Each row of a before or after table is a point. The points were changed in one or more steps. Then noise was added and the rows were shuffled. The steps act on columns, c1 being the first. What was done? A step turns or swaps two columns, mirrors them in a line or flattens them onto one, adds a multiple of one to another, or multiplies or shifts one. Angles are multiples of 10 degrees, from the lower column toward the higher: turns from -170 to 170, lines from 10 to 170 but not 90. Use the fewest steps. Two steps may share a column if one is a turn and the other turns, adds or multiplies; they go together, in the order done. Otherwise the lowest column goes first.

Before (8 x 3)
[[ 22  -2  19]
 [ 16  42  -9]
 [ -6  13  37]
 [ -6   4  18]
 [-11 -38 -28]
 [ 10  11  12]
 [  2 -33   1]
 [ -3 -27  17]]
After (8 x 3)
[[-28  -8  26]
 [  3 -21  30]
 [ 13  -6  20]
 [-38  -6 -49]
 [ 10  11  58]
 [ 47   1 -16]
 [  0   5  29]
 [-30 -14   2]]
Steps: turn c1 and c2 by -70 degrees; multiply c3 by 1.6

Before (8 x 8)
[[ -4  34  36 -11  30 -10  41   5]
 [-18  -3 -10  -3  51  25  30  34]
 [-22  -1 -35  21 -17 -32 -46 -20]
 [-25 -11 -15  49   5  -1   4 -16]
 [ 10 -22  47  21   4  29 -43  24]
 [-43 -21 -13  11 -28 -35 -19 -21]
 [ 26 -13  30  -7 -13 -51  -3 -34]
 [ 23  11  19 -11 -42 -23  28 -51]]
After (8 x 8)
[[ 32 -12   0   0 -15 -58  -3  45]
 [ -4  33 -32 -25  20   9  40  19]
 [ 32  11  18  12 -42 -18  26  51]
 [-28   0  40  25  -3 -33 -46  -6]
 [-24  -2 -13 -28  43  24  31 -33]
 [ 13 -21 -52  17  14  18 -44  10]
 [-32 -10  21  39  28  -8   4   3]
 [-58 -22  24  23 -20 -45 -19   8]]
Steps: multiply c1 by 1.3; add 0.5 times c2 to c6; turn c3 and c8 by 140 degrees; turn c4 and c5 by 30 degrees

Before (12 x 11)
[[ 21   2  -8  -5   3  -9   4 -41 -15   5 -18]
 [-40 -27  -8  13   4  17 -12  -3   1  -7  11]
 [ 20  22   3  10   3 -19  17  16  -7  -3 -15]
 [ 23  16   8 -10  20  -2 -17  22  23   3  -2]
 [-36   0 -26  -8   5   2 -18 -21 -31 -12  36]
 [-18 -15   5  -7  -5   7   1 -11  -7   3  54]
 [ 12  15  -9 -13  17  29  22   3   8  -3 -13]
 [ 30   8   0 -19  -2  -4  10  21  31 -31 -16]
 [ 11  -7 -35 -18   5 -24  16 -13 -17  22 -14]
 [  3  30   2  -8   8 -10  15   5  42  -5 -16]
 [  4   5  17 -19  32 -17  17  12  13 -15 -23]
 [-40  -5  12 -23 -23  -3 -21   0 -29  10  19]]
After (12 x 11)
[[ 12 -20 -14 -43 -12  22  30   3   8  -3 -14]
 [ 30   0   1 -49  -8  10  -4  22  31 -30 -26]
 [  4 -14   3 -38 -28  15 -10   5  42  -4 -19]
 [-40   1 -13 -17  27 -12  17  -3   1  -8  12]
 [ 11  -4 -55 -48   8  17 -24 -14 -17  22  -8]
 [  5 -32  27 -50   1  17 -18  13  13 -16 -28]
 [-36  -5 -41 -38   2 -18   2 -21 -32 -12  46]
 [ 21  -3 -13 -35  -1   3  -9 -42 -15   6   3]
 [ 23 -23  13 -40 -12 -17  -2  22  23   3 -12]
 [-17   7   8 -36  14   2   7 -11  -7   3  59]
 [-41  23  19 -52   0 -20  -3   1 -28  10  19]
 [ 20  -7   4 -19 -21  18 -18  17  -7  -3 -23]]
Steps: mirror c2 and c5 in the line at 130 degrees; multiply c3 by 1.6; shift c4 by -30; swap c6 and c7; add -0.5 times c8 to c11

Before (8 x 18)
[[ 16 -26 -33   3  22   6  -2   0 -22 -16  -5  10  10 -15 -20  -1  37  21]
 [ 11  -1 -36  11  12  -3 -36   0   3  23  -6 -25 -16 -49 -29 -11  10 -22]
 [-21   8 -10 -15 -25 -39   9  18  22   3  26  10  17  17   6   7 -14  -7]
 [ -9 -12 -17  26 -15  21 -35  -3  16  -3 -32  24  -9  13  28   2  -5  19]
 [  1  -8  -3  31  -4 -16  -8 -14 -50  -5  -4  17  -5   5  20 -31  -6  25]
 [-33  -8  20  -5  -6   8 -33  -7  -9  34 -14   6  17 -23  16  30   3   0]
 [-60 -24 -15 -34 -12   1   4 -46   2 -20  -3   3  -8 -48  16   9 -17  16]
 [ -9 -34   6 -26  16  31  12 -17 -16 -22 -10 -17  -9 -13  -6   0 -28  26]]
After (8 x 18)
[[ 14 -28 -32 -14  21   6  -2   6 -22  -8  -6   9   7 -18 -20  -1  37  22]
 [-60 -26 -15 -30 -12  -1   5 -55   2  26  -4   3  15 -48  15  10 -17  16]
 [-32  -7  21  29  -5   7 -33   2  -8  16 -14   6  19 -23  16  28   4   0]
 [-23   8 -11  -3 -24 -38   8  31  21  14  26  10   8  16   6   6 -16  -7]
 [  0 -10  -2   7  -4 -16  -7 -18 -49 -32  -4  17   3   5  19 -31  -5  24]
 [-10 -36   7 -31  17  30  13 -24 -15  16 -10 -18   0 -12  -6   0 -30  27]
 [ -8 -13 -17   5 -14  21 -36  -9  13 -25 -34  26  -6  13  25   1  -6  18]
 [ 10  -2 -36  26  10  -4 -35 -11   3  -3  -5 -26 -14 -50 -30 -10  10 -22]]
Steps: turn c4 and c10 by -70 degrees; turn c8 and c13 by -30 degrees; multiply c8 by 1.3

Before (11 x 24)
[[  1   6  48  35  16 -19 -48 -32   1 -24   0   7 -27 -44  11 -18 -31  13
   28 -15 -41 -20   2 -27]
 [  4   2 -14   2  -3   8  -9 -28 -21  19 -12  12  31 -16  20 -20  27  47
    1  -7 -41  12 -27  27]
 [  8 -25  25  29 -55 -39   7   7 -14 -12  -5 -25   4 -18 -14 -35 -32  -6
    2  20 -14   5  22  -5]
 [-16   1  -3 -20  -4 -45   7 -20   4  26  -3 -13 -30   0 -26   9  16  -4
  -28 -19 -33 -27 -17  -1]
 [  5 -43  20  19 -20 -20   6   8  23 -29 -20   5   4 -33   4  -7   4 -12
   26  31  -2  39 -19 -28]
 [-37 -39  39  -5  -9   9 -35 -21 -43   1  23  28 -20  19   1  11 -10  34
   -8  -7  21 -31 -34   0]
 [-22 -58   7 -20   1  12  -1   1 -16  22  -6  19 -33   7  32   2  28 -20
  -18  -7 -11  -9  12  22]
 [-42   3 -13  47  17  -2 -42 -18   7  28  10  -7 -17  16  -3   7 -13  -6
   16  24  21  19  30  30]
 [ 19   6  -7  -4 -41 -13 -46 -18  11 -30 -23  22  17  18  -6  -3 -16 -14
  -26  47   1  -5 -29 -35]
 [ 12 -41  18  44 -37   4 -35  17  24 -28   3  13  22  19 -31   7 -15 -17
   -3   9 -44  37  39  14]
 [-35  15 -15  24  -1 -56  17   5 -14   8  37  30  30 -10   9 -29  26 -13
  -12  47 -32  17 -16  -6]]
After (11 x 24)
[[-16   3  -1 -18  -4 -49   8 -21   0 -22   0 -10 -30 -20 -22   9  19   2
   18  -9 -31 -23 -14  -1]
 [ 18   7  -9  -9 -41  -8 -43 -18  12  30 -27  21  17 -30  -3   2 -19 -15
    4  51   2  -3 -32 -34]
 [-44   2 -12  49  14   2 -41 -18   4 -27  11  -6 -19   5  -1   4 -14  -7
  -22  29  21  20  29  28]
 [-35 -54  43  -5 -10   8 -32 -22 -30   1  22  26 -23 -18  -1  12 -11  33
   -9  -9  22 -31 -31   0]
 [ -1   5  48  35  13 -20 -47 -33   0  24   0   5 -23  50  15 -17 -33  10
   20 -12 -38 -21   2 -25]
 [ 10 -30  27  30 -53 -33   7  11   0  11  -9 -25   4  16 -14 -37 -31  -5
   12  28 -20   1  20  -6]
 [ 15 -30  19  48 -35   8 -38  20  36  27   6  15  25 -14 -30   9 -16 -20
  -11   7 -43  38  41  15]
 [  5  -4 -12   6  -7   4 -12 -25 -22 -19 -11  15  32  11  14 -22  27  44
    9 -11 -41  11 -30  30]
 [-27 -56   8 -23  -1  16   1   3   5 -22  -7  23 -30 -20  32   2  30 -23
    7  -9 -14  -8   9  23]
 [  4 -34  19  18 -26 -16   5  10  37  26 -18   6   2  41   7  -7   5  -9
    6  31  -4  39 -14 -30]
 [-35  11 -16  20  -3 -47  17   2 -19 -10  36  29  35   2   8 -30  23 -12
   15  54 -34  19 -12  -5]]
Steps: turn c2 and c9 by -20 degrees; turn c6 and c20 by -10 degrees; multiply c10 by -1; turn c14 and c19 by -130 degrees
